Each row is a point. The last column is the point's height on a tilted bowl or saddle (a function of degree 2), plus a little noise. Count its main directions that bend up, bend down and stay straight.

Points (17 x 4):
[[-0.35 -0.14 -0.60  0.53]
 [ 0.43 -0.31  0.69  0.31]
 [ 0.24  0.26 -0.18  0.23]
 [-0.47 -0.14 -0.56  0.64]
 [-0.20  0.09  0.03  0.19]
 [ 0.07  0.07  1.00  0.05]
 [ 0.35 -0.47  0.79  0.41]
 [-0.02 -0.38  0.21  0.11]
 [ 0.41  0.26  0.23  0.20]
 [ 0.06  0.60  0.11  0.23]
 [-0.17 -0.02 -0.49  0.36]
 [-0.51  0.04  0.33  0.21]
 [-0.49  0.41 -0.53  0.88]
 [-0.30 -0.32 -0.40  0.34]
 [-0.36  0.20 -0.20  0.41]
 [ 0.10 -0.21  0.30  0.08]
 [ 0.25  0.79  0.11  0.38]]
Directions: 2 up, 1 down, 0 straight

Points:
[[ 0.64  0.20  0.24  0.62  0.35]
 [-0.52 -0.33 -0.50 -0.77  1.03]
 [ 0.09 -0.14 -0.19  0.46  0.06]
 [ 0.30 -0.43 -0.57  0.48  0.22]
 [ 0.18  0.42 -0.52 -0.56  0.31]
 [ 0.48 -0.62 -0.07  0.18 -0.68]
 [ 0.49 -0.21 -0.45  0.10  0.14]
 [ 0.83  0.10 -0.40  0.49  0.61]
 [ 0.48  0.33  0.64 -0.45  0.29]
 [ 0.89  0.84  0.50  0.01  0.92]
 [-0.04  0.36  0.00 -0.06 -0.20]
 [-0.34 -0.02 -0.37  0.35  0.22]
 [-0.21 -0.03 -0.07 -0.38  0.08]
 [ 0.65 -0.24  0.16 -0.45 -0.22]
 [ 0.36  0.29  0.29 -0.11  0.01]
 [ 0.31 -0.18  0.14  0.31 -0.20]
 [ 0.26  0.05  0.70 -0.59  0.23]
 [-0.09 -0.34 -0.07  0.14 -0.06]
 [-0.36  0.04  0.31 -0.05 -0.02]
 [ 0.65  0.38 -0.08  0.02  0.30]
 [ 0.13  0.14  0.09  0.74  0.24]
 [ 0.35 -0.44  0.00 -0.23 -0.35]
 [ 0.09  0.27 -0.16 -0.33 -0.02]
 [ 0.02 -0.36 -0.38 -0.56  0.38]
 [-0.23  0.17  0.73 -0.26  0.19]
 [ 0.10 -0.40  0.12 -0.19 -0.24]]
Directions: 3 up, 1 down, 0 straight

Points (47 x 7):
[[-0.28 -0.03  0.35 -0.02  0.22 -0.24 -0.28]
 [ 0.42  0.11 -0.57 -0.63  0.11  0.29  0.10]
 [-0.11 -0.39  0.66  0.51  0.35 -0.54 -0.89]
 [ 0.49  0.46  0.53 -0.26 -0.12  0.11 -0.37]
 [-0.43 -0.28  0.15 -0.29  0.37 -0.62 -0.78]
 [ 0.42  0.70  0.39  0.05  0.26  0.55 -0.41]
 [-0.56 -0.49  0.05  1.10  0.48 -0.01 -0.66]
 [ 0.47 -0.18 -0.90 -0.26 -0.24  0.29  0.02]
 [-0.55  0.17 -0.28  0.16 -0.05  0.05  0.15]
 [ 0.98 -0.09 -0.04  0.52 -0.65 -0.59 -0.81]
 [-0.46 -0.32  0.20  0.53  0.23  0.28 -0.25]
 [ 0.18  0.06  0.64 -0.46  0.00  0.44 -0.32]
 [ 0.29  0.22  0.83  0.12  0.30  0.24 -0.53]
 [ 0.18  0.10  0.38  0.72  0.24  0.39 -0.22]
 [ 0.41  0.33 -0.26  0.08  0.37  0.35 -0.02]
 [-0.28 -0.26 -0.39 -0.44 -0.42 -0.42 -0.36]
 [ 0.24 -0.28 -0.14 -0.15 -0.03 -0.02  0.04]
 [-0.11  0.24 -0.43 -0.23 -0.16 -0.28  0.04]
 [ 0.19  0.13  0.22 -0.40 -0.32 -0.45 -0.39]
 [ 0.38 -0.28  0.57 -0.13 -0.50 -0.12 -0.48]
 [ 0.20 -0.11 -0.28  0.19  0.04 -0.17  0.07]
 [ 0.33  0.06  0.14  0.97  0.38  0.18 -0.36]
 [ 0.79 -0.39 -0.68  0.16 -0.10 -0.32 -0.39]
 [-0.01 -0.31 -0.26  0.55 -0.39 -0.48 -0.12]
 [-0.43  0.24 -0.41  0.07  0.54  0.16 -0.06]
 [-0.42  0.78  0.33  0.41 -0.16  0.09 -0.02]
 [-0.57 -0.22 -0.48 -0.02  0.01  0.37 -0.08]
 [-0.25  0.07 -0.32 -0.05 -0.24 -0.16  0.10]
 [-0.19  0.09 -0.22  0.94 -0.41 -0.14  0.22]
 [-0.20 -0.08 -0.49  0.24  0.11  0.18  0.14]
 [-0.07 -0.05 -0.13  0.01  0.50  0.76 -0.16]
 [-0.04  0.27  0.80 -0.04 -0.85  0.10 -0.67]
 [ 0.14  0.09  0.53  0.36  0.10 -0.05 -0.19]
 [ 0.37 -0.05  0.07  0.37 -0.31 -0.35 -0.13]
 [ 0.11  0.76  0.08 -0.23 -0.32 -0.22 -0.27]
 [ 0.01 -0.26  0.39  0.66 -0.20 -0.39 -0.29]
 [ 0.49 -0.04  0.46 -0.81  0.08 -0.43 -0.78]
 [-0.13 -0.06 -0.10  0.80 -0.48 -0.14  0.12]
 [ 0.05  0.08  0.06 -0.20  0.17  0.08  0.04]
 [-0.13  0.26 -0.05 -0.53 -0.17 -0.39 -0.28]
 [-0.28 -0.17 -0.24 -0.12 -0.07  0.13  0.07]
 [-0.02  0.18  0.08  0.94 -0.52  0.53 -0.06]
 [-0.60  0.77 -0.29 -0.13 -0.13  0.41 -0.13]
 [ 0.58  0.43  0.88  0.31 -0.39 -0.31 -0.82]
 [ 0.27 -0.29  0.30 -0.41 -0.57 -0.42 -0.60]
 [ 0.00  0.61  0.00 -0.14 -0.39 -0.56 -0.31]
 [-0.02 -0.12 -0.31  0.25 -0.62  0.98 -0.32]]
Directions: 0 up, 5 down, 1 straight
